Each row of a before or after table is a point. One or more steps were done to the points. Then noise was added and the rows were shuffled. The steps act on columns, c1 being the first. Name the steps. A step turns or swaps two columns, mirrors them in a line or flattens them onto one, adds a multiple of one to another, or multiplies or shifts one. Angles are multiples of 10 degrees, from the lower column toward the higher: turns from -170 to 170, lines from 10 to 170 but not 90. Use the fewest steps. Two steps may share a column if one is a turn and the other turns, adds or multiplies; they go together, in the order done. Otherwise the lowest column goes first.

Before (12 x 3)
[[  9 -63  70]
 [-45  13 -44]
 [ 44 -29  68]
 [-43  10 -37]
 [-51   3 -28]
 [ 21 -26  55]
 [-15   1 -61]
 [ 14 -31  61]
 [-39 -30 -46]
 [ 63 -18  49]
 [-39  19 -28]
 [-46 -33 -68]]
After (12 x 3)
[[-14 -32 -48]
 [-27  10 -38]
 [  9 -27  69]
 [ -5 -22  53]
 [-26  24 -27]
 [ 16   3 -56]
 [-21   7 -44]
 [-17 -28  59]
 [-27 -65  68]
 [ 36 -15  54]
 [-40   8 -30]
 [ -9 -27 -67]]
Steps: add -0.5 times c3 to c1

Before (8 x 6)
[[ -7 -29  35 -52 -44   6]
 [ 95  63  41  24  86 -31]
 [  1  66   7  24 -39  -2]
 [  4   7 -14 -57   7  25]
 [-45 -29  21 -32   0  10]
 [ 74  56   5  -1  83 -89]
 [-12 -36  -3 -13  16   8]
 [ 50  32 -17  41 -56  -4]]
After (8 x 6)
[[ 96  68 -27  20 -90 -15]
 [ -7 -29 -43 -56  37   5]
 [  7   4  19 -59  -5  28]
 [-46 -32 -22 -32  -2   6]
 [ 72  68   5   1 -79 -77]
 [ 50  32  10  42  60   1]
 [ -4  67 -14  23  39  11]
 [-14 -33   5 -13 -17   4]]
Steps: turn c2 and c6 by 10 degrees; turn c3 and c5 by -170 degrees

Before (13 x 9)
[[-68 -23 -21  50  11 -32  35 -57 -18]
 [-15  76  60 -14  38 -16 -12 -63 -24]
 [-19  57 -13 -40 -24 -19 -48  -3  54]
 [ 35  43 -24  66  24  51 -56 -62  55]
 [-15  58 -23  70 -16  25  -4  10 -38]
 [-40 -13  27  -3  -3  -5  35 -70 -33]
 [ 33  84  51  -9  48  24 -54  34  60]
 [ 40 -27  15   0 -40 -62  -6 -60 -29]
 [ 41  95   3  55 -44  24 -59  22  -7]
 [ 23  15 -18 -33   8 -41  42  41 -31]
 [ 17  32 -25  70  50 -48   9  26  38]
 [ 12 -29  14   3 -47 -39 -60   3  51]
 [  5 -20 -40 -36  38 -42 -41  28 -33]]
After (13 x 9)
[[-10  -1 -16   1   9 -42  42 -48 -33]
 [ 41  26 -21   1  12 -34  36  77 -19]
 [-71  13 -23   1  24  50 -56  39  54]
 [-21  56 -14   0 -23 -20 -50  -5  56]
 [-23  13 -27   0  51 -46  10 -35  38]
 [-19  53 -24   0 -15  22  -6 -16 -37]
 [-31 -46  15   0 -41 -62  -6  51 -31]
 [-58  68  60  -2  37 -16 -10  46 -24]
 [  9 -29  13   1 -46 -39 -59   1  50]
 [ 18 -19 -40  -1  37 -42 -42 -24 -35]
 [-62  43  53   1  47  23 -53 -59  60]
 [-79  46   5   0 -44  24 -57 -54  -8]
 [ 13  17  27   1  -1  -5  36  76 -32]]
Steps: turn c1 and c2 by -40 degrees; turn c1 and c8 by -160 degrees; multiply c4 by 0
